Every row gives one point. The ring and each string are closed loops that go straight from each point to the next, and from the last back to the first. Before rounding, they use only three directions, however many columns there are. Count how often each string passes through the ring. Passing back the other way cancels.
In the rows, 128 means zero.

Ring (6 x 4)
[[178 132  82 149]
 [150 144  88 134]
 [104 153 122 138]
 [ 65 151 158 162]
 [ 95 143 165 170]
 [163 133 122 159]]
String (22 x 4)
[[126 145 119 147]
 [151 153 114 117]
 [164 151  88 113]
 [158 140  67 138]
 [141 137  90 155]
 [150 141 106 145]
 [182 139  94 134]
 [209 124  56 152]
 [188 121  62 169]
 [135 137 110 161]
 [165 142 116 137]
 [197 136  95 134]
 [203 121  51 160]
 [166 129  72 161]
 [172 130  62 153]
 [179 136  57 137]
 [142 137  70 151]
 [125 142 117 154]
 [140 148 121 134]
 [138 156 105 114]
 [113 153  96 131]
 [105 143 103 158]]
Times through: 4
String (16 x 4)
[[148 140 108 148]
 [160 144 108 133]
 [131 141 109 152]
 [125 142  80 149]
 [134 154  89 120]
 [149 158 112 106]
 [133 147 119 140]
 [119 140 108 158]
 [149 138  67 145]
 [189 136  60 133]
 [177 140  96 134]
 [136 141 118 151]
 [139 130  97 171]
 [200 120  69 165]
 [214 126  74 148]
 [177 142 110 131]]
Times through: 3

Ring (6 x 6)
[[154 153  79 115 144 111]
 [170 194  83 143 141 111]
 [126 148 139 176 119 130]
 [ 88  86 167 167 121 147]
 [ 95  67 142 124 159 152]
 [122  94 106 102 165 136]]
String (25 x 6)
[[ 98 111 163 182 100 133]
 [115 117 135 153 125 132]
 [116 112 133 142 151 143]
 [ 84  68 166 150 148 160]
 [ 69  42 176 146 144 163]
 [ 77  53 164 142 134 152]
 [102  89 139 139 133 138]
 [120 111 121 132 147 135]
 [128 105 106 105 183 145]
 [126  90  98  86 192 145]
 [125  89  93  85 171 133]
 [129 108  97 106 142 120]
 [131 126 106 128 132 120]
 [138 135 103 127 150 127]
 [158 154  81 111 170 125]
 [180 189  57 111 155 104]
 [191 216  52 127 134  91]
 [164 188  85 146 121 102]
 [158 185  96 157 112 104]
 [139 155 114 155 119 117]
 [136 140 112 139 144 129]
 [157 175 101 146 159 129]
 [149 186 123 180 132 128]
 [116 153 160 206  89 126]
 [106 125 158 187  97 130]]
Times through: 4

Ring (10 x 8)
[[129 143 112  96  66  92 160  97]
 [132 156 102  90  78  84 157 125]
 [136 162  95 100 115  92 135 161]
 [138 157  94 120 155 110 109 183]
 [136 145  94 133 173 125  99 187]
 [126 117  95 144 175 141 105 171]
 [111  86  99 141 142 146 135 129]
 [110  85 106 133 111 138 150  99]
 [115  98 113 124  91 127 154  85]
 [125 126 116 108  71 106 157  84]]
String (25 x 8)
[[121 121 106 109  86 109 157 104]
 [110  97 112 107  57 113 180  66]
 [104  75 114 121  68 130 176  57]
 [103  68 110 133  94 143 164  75]
 [ 93  56  98 130  99 144 176  89]
 [105  85  95 123 108 131 162 114]
 [129 119 110 140 144 137 112 132]
 [107  73 102 149 143 156 135 117]
 [117  91 108 148 144 150 122 120]
 [125 113 110 137 134 135 122 124]
 [107  90  98 119  98 126 166 107]
 [ 95  63 104 118  69 132 189  65]
 [119 100 123 124  77 126 154  64]
 [137 138 125 124 101 117 124  97]
 [128 136 121  96  44  92 169  67]
 [115 125 101  84  44  86 191  89]
 [130 137 106 113 106 108 138 127]
 [117 137  94  78  53  79 188 112]
 [119 143  91  75  55  75 187 120]
 [129 142 102 106 102 102 143 132]
 [142 162 110 111 113 100 123 138]
 [136 170 103  79  62  70 163 123]
 [115 140  94  65  27  66 206  98]
 [122 130 102 100  81  99 163 113]
 [139 147 116 120 111 111 122 120]]
Times through: 1
String (26 x 8)
[[127 159  99  69  42  65 185 110]
 [121 148  91  74  58  73 185 125]
 [126 136  98 106 104 103 147 135]
 [147 168 109 119 135 106 105 157]
 [146 177  98 109 138  96 111 178]
 [144 174  92 112 152  99 107 194]
 [130 149  85 112 147 106 126 188]
 [136 153  84 126 180 117 102 210]
 [124 129  84 126 165 124 120 188]
 [125 124  94 128 148 125 123 161]
 [142 143 109 143 168 133  89 161]
 [125 108  95 157 196 155  93 179]
 [100  66  82 150 173 160 134 160]
 [109  89  94 133 136 139 143 135]
 [124 118 104 129 130 127 129 133]
 [128 110 113 148 150 145 108 127]
 [ 88  42  99 135  98 152 179  78]
 [100  73 102 123  89 133 174  86]
 [120 115 104 120 108 120 145 117]
 [133 130 117 130 119 124 120 114]
 [126 118 124 121  81 119 145  75]
 [118 112 120 101  42 103 178  54]
 [116 117 108  96  55  99 179  82]
 [129 133 107 116 107 112 137 122]
 [137 146 113 118 112 110 125 125]
 [142 163 115 103  89  93 134 118]]
Times through: 5
